Each row of a before or after table is a point. The points were changed in one or more steps. Then noise was added and the rows were shuffled. The steps act on how far a point lies along the listed directions, d1 being the first. What was done? A step turns or swaps two directions, mirrors them in a line or flattens them onto one, adds a multiple of one to another, or multiplies one. Angles are multiples of 10 degrees, from the lower direction toward the higher: turns from -170 to 170, lines from 10 to 170 but not 90. Use the fewest steps. Two steps may share a direction if one is a turn and the other turns, adds or multiplies; they go together, in the order done. Otherwise the lowest direction goes first.
In the rows, 128 means zero.

Directions:
(1): [185 122]
(2): [122  71]
Before (8 x 2):
[[ 95 177]
 [ 55 124]
 [184 132]
 [179 118]
 [159 131]
 [185 112]
 [179 135]
 [ 61 136]]
After (8 x 2):
[[120 101]
 [ 86 170]
 [147 198]
 [134 199]
 [128  77]
 [112  81]
 [129  69]
 [114  74]]
Steps: swap d1 and d2

Directions:
(1): [ 55 147 117  98]
(2): [104 109 200 149]
(3): [152 193 162 100]
(4): [113 170 114 195]
Before (12 x 4):
[[ 70 199 167 131]
 [142 131 109 131]
 [176 170 184 138]
 [ 92 123 197 109]
 [119 156 152 156]
 [166 151  99 180]
 [114 106 135 147]
 [ 84 194  75 204]
 [164 124 204 167]
 [129 127  81 168]
 [102 171 142 116]
 [136 125 209 138]]
After (12 x 4):
[[150  84  59  70]
 [113 126 146 123]
 [199  80 146 158]
 [150  47 136 146]
 [153 102 122 104]
 [191  89 109 160]
 [124 105 189  93]
 [128 126 146   6]
 [124 103  86 104]
 [118 151 171  86]
 [176 116  65 151]
 [155 149 130 127]]
Steps: mirror d1 and d2 in the line at 150 degrees; turn d3 and d4 by -160 degrees

Directions:
(1): [148 106 153 125 166 206 167 180]
(2): [165 169  86  49 167 112 149 124]
Before (11 x 8):
[[135 111 147 168 136 164 132 141]
 [129  96 158 141 110 212 186 176]
 [132  77 141 165 139 194 184 165]
 [139 136 125  92 177 173 159 145]
 [117  90 151 222  72 154  95 121]
 [128 145 122 134 127 180 146 151]
 [ 59 114 145 190  52  58  69  67]
 [149 126 123  71 147 161 151 174]
 [107 139 133 157 103  91 117 119]
 [ 74 123 155 227  56  53  70  79]
 [131 174  58  47 130  69 106  91]]
After (11 x 8):
[[147 154  61  82 130  69 152  91]
 [ 76  73 168 208  89 175  98 147]
 [157 157 101 106 150 113 131 111]
 [177 125 159 107 207 222 199 204]
 [136 134 141 129 146 153 155 163]
 [201 153  97  73 170 175 163 150]
 [ 98 144 116 138 106  80 100  79]
 [105 127 116 118  76  76  88 110]
 [147 101 161  95 191 238 192 195]
 [121 167  93 116 110 118 119 113]
 [138 172  75  59  94  76 151  91]]
Steps: turn d1 and d2 by 150 degrees

Directions:
(1): [ 90 109  46  83 153 128  67 172 166 124 116]
(2): [126 110  52 132 107 147 205 106 103 152  67]
(3): [143 107 151 158  61 186  78 143 138  96  62]
(4): [135 243 115 131 104  96 109 155 113 154  92]
Before:
[[ 92  79 139  78 177 144  91 141 176 106 210]
 [137 153 144 142 130 113  26 160 162 132 153]
 [125 143  99  99 212  51 173 136 145 147 198]
 [129 140  96 111 144 126 110 168 135 136 113]
 [140 123  94  85 127  98 125 147 110 134 142]
 [126 193 141 127 138  89  67 158 125 141 137]
 [133  77 148 165 134 145 249  61  75 145 168]
 [ 89 196  33 104  98 104 135 172 123 138  43]
 [112  67  53 143 117 169 154 149 134 111  68]
 [168  69 187 139 133 145 124 123 142  87 168]]
After, 10 rows:
[[116 202  95 121 132  95  62 167 126 148 107]
 [139 115 111 131 141 118 131 151 152 114 114]
 [132 144  84 119 130 131 138 155 123 145  95]
 [ 85  36  85  77 158 175 105 139 176 103 159]
 [130  76  94 160 125 152 221 112 105 124 100]
 [144  63 232 179 126 159 175  73 100 109 198]
 [148 123  97  98 105 115 132 140 103 132 116]
 [151  45 160 116 160 138 106 133 160  81 184]
 [116 150  68 122 142 106  48 167 160 153 130]
 [115 234  66 137  76  99 194 144  87 156  34]]
Steps: turn d1 and d2 by 50 degrees; multiply d3 by 0; multiply d4 by 1.3

Directions:
(1): [122 143 125 153 145  44 186  87 112  84 112 154 210 145]
(2): [180  99 126 151  76 117 158 156 153 177  27 148 134  94]
(3): [130 238 147  98  91  65 115 177 130 122 119  96 102 115]
Before, 10 rows:
[[103  78 115 153 148 180 118 116 119 129 164 140 127 123]
 [183 125 138 115  67 143  96 189 165 188  65 125  49  79]
 [108 116 102 125 159 161 100 115 125 103 155 119 137 157]
 [135 153 122 134 123 108 150 140 150 122  84 136 130 130]
 [118 130 150 108 171  85 145 106 132 113 149 146 136 133]
 [136 126 124 114 108 115 140 152 137 131  98 139 149 106]
 [158 181 147 112 104  73 139 172 129 129 105 128 129 114]
 [143 138 131 122 126 111 105 134 111 126 134 119 111 115]
 [158 125 134 107  82 185 113 196 162 179  93 102  74 103]
 [151  66 108 159 121 112 163 100 134 129  74 166 195 113]]
After (10 x 14):
[[118  18 105 187 155 173 162  86 119 130 128 176 177 125]
 [118 180 127 107 127 139 110 155 149 122 128 113  86 132]
 [109  22 101 127 168 243  82  96 128 136 186 138 117 130]
 [123  82  97 152 155 136 142  95 125 103 112 145 182 155]
 [111 133 149 100 173  99 134 109 134 113 162 143 124 136]
 [148 156 134 122 120  87 113 139 112 127 118 120 120 111]
 [142 251 161  76  93  76  98 208 126 125 143  91  77 111]
 [122 140 127  94 113 144 106 162 136 131 136 123 112 110]
 [174 142 137 118  66 133 145 198 165 176  46 113 103  95]
 [186 164 142 110  50 110 100 203 167 186  51 120  51  75]]
Steps: mirror d1 and d2 in the line at 130 degrees; multiply d3 by 2

Directions:
(1): [105 145  94 160 196 134 110  63 126 132 106  85  63  38 119  73 143 119
 149  77]
(2): [177  50 105 158 107 157 166 103 111  71 161 115 145 109 149 168 100 161
 226  93]
(3): [114 169  97 106 217 138 101 173 108 148 174 176 131 143 190 173 190 168
 171 108]
(4): [192 145 206 145 128  84 111  78  92 229 129 120 141 107 178 142  89 165
 136 128]
(5): [ 40 147 158 103 131 191 166  78 168 186 155 140 123 179 101 121  77 135
 189 120]
(6): [108  88 124  59 146 155 125  57  80 102 126 176 165 122 194 130 102  69
  66  91]
Before, 13 rows:
[[ 82 125 101 108 123 159 152 164 156  93 143 113 119 149  99  88 156 136
  151 126]
 [155  80 118 119  90 118 144 136 120  82 151 154 152 168 133 150 119 125
  142 135]
 [  7 180  86 103 172 164 146 142 185 118 135  96  97 165  61  91 169 110
  146 128]
 [106 176 119 122 177 102 106 161 111 152 142 151 112 150 123 131 167 137
   97 147]
 [ 82 119  66 115 148 155 136 144 146  57 120 132 147 111 110 125 154 111
  141 133]
 [ 31 216 123 109 184 164 128 152 175 207 149 179  89 162 116 131 153 156
  168 137]
 [141 143 124 168 133 101 107 175 153 134 119 105  92 125 128 126 150 153
  171 133]
 [153  96  89 128 106 144 150 128 154  92 152 107 112 118 123 135 120 140
  169 107]
 [ 65 163 140 149 147 148 134  91 158 201 133 103  78 132  88 110 120 137
  156 111]
 [ 90 178  82  93 202 143 129 140 116 131 172 167 117 145 130 142 184 134
  127 125]
 [124 143 114 138 147 185 154 159 151 142 158 154 138 162 140 175 123 183
  189 120]
 [131 175 129  83 124  93  97 166  85 150  99 170 129 137 161 141 139 130
   62 159]
 [180 103 125 146  81 126 143 174 136  95 151 118 148 142 176 172 135 123
  151 149]]
After, 13 rows:
[[146 120 107 163 141 103 123  98 126 112 125 107  92  98 115 104 136 135
  163 109]
 [133 176 112 121 182 121 135 150 117 168 180 156 123 150 131 162 170 172
  161 140]
 [105 124 136 115 158 180 162  91 125 180 185 187 139 145 186 191  96 178
  245  98]
 [157 121 171 139 114 122 149 118 121 176 154  96 135 128 143 112 113 187
  191 123]
 [152  98 108 146 169 199 162  86 119 124 165 139 137 110 180 178  93 182
  232  65]
 [105 182 128 111 185  94  99 146 107 166 136 158 114 143 137 124 163 127
   77 145]
 [180  99 125 131  98 127 147 112 139 131 149 111 125 121 143 145 102 156
  166 110]
 [118  67 148 115  87 182 178  82 116 144 174 153 161 186 149 183  73 146
  193 105]
 [146 144 117 150 145 119 110 112 130 128 119  93  95  74 177 110 149  99
  117 120]
 [144 130 157 106 135  98  95 121 107 156 117 151 137 135 194 136 117 113
   99 120]
 [155 157 152 166 126  95 129 156 146 168 123 108 150 113 120 145 126 183
  176 170]
 [ 77 222  96  93 169  96  75 174 110 143  74 146  77 104 116  85 174 106
   40 155]
 [147 134 187 139 113 123 164 103 133 209 176  93 160 179 140 171  91 199
  233 132]]
Steps: multiply d1 by -1; add 1.5 times d5 to d2; turn d4 and d6 by 130 degrees
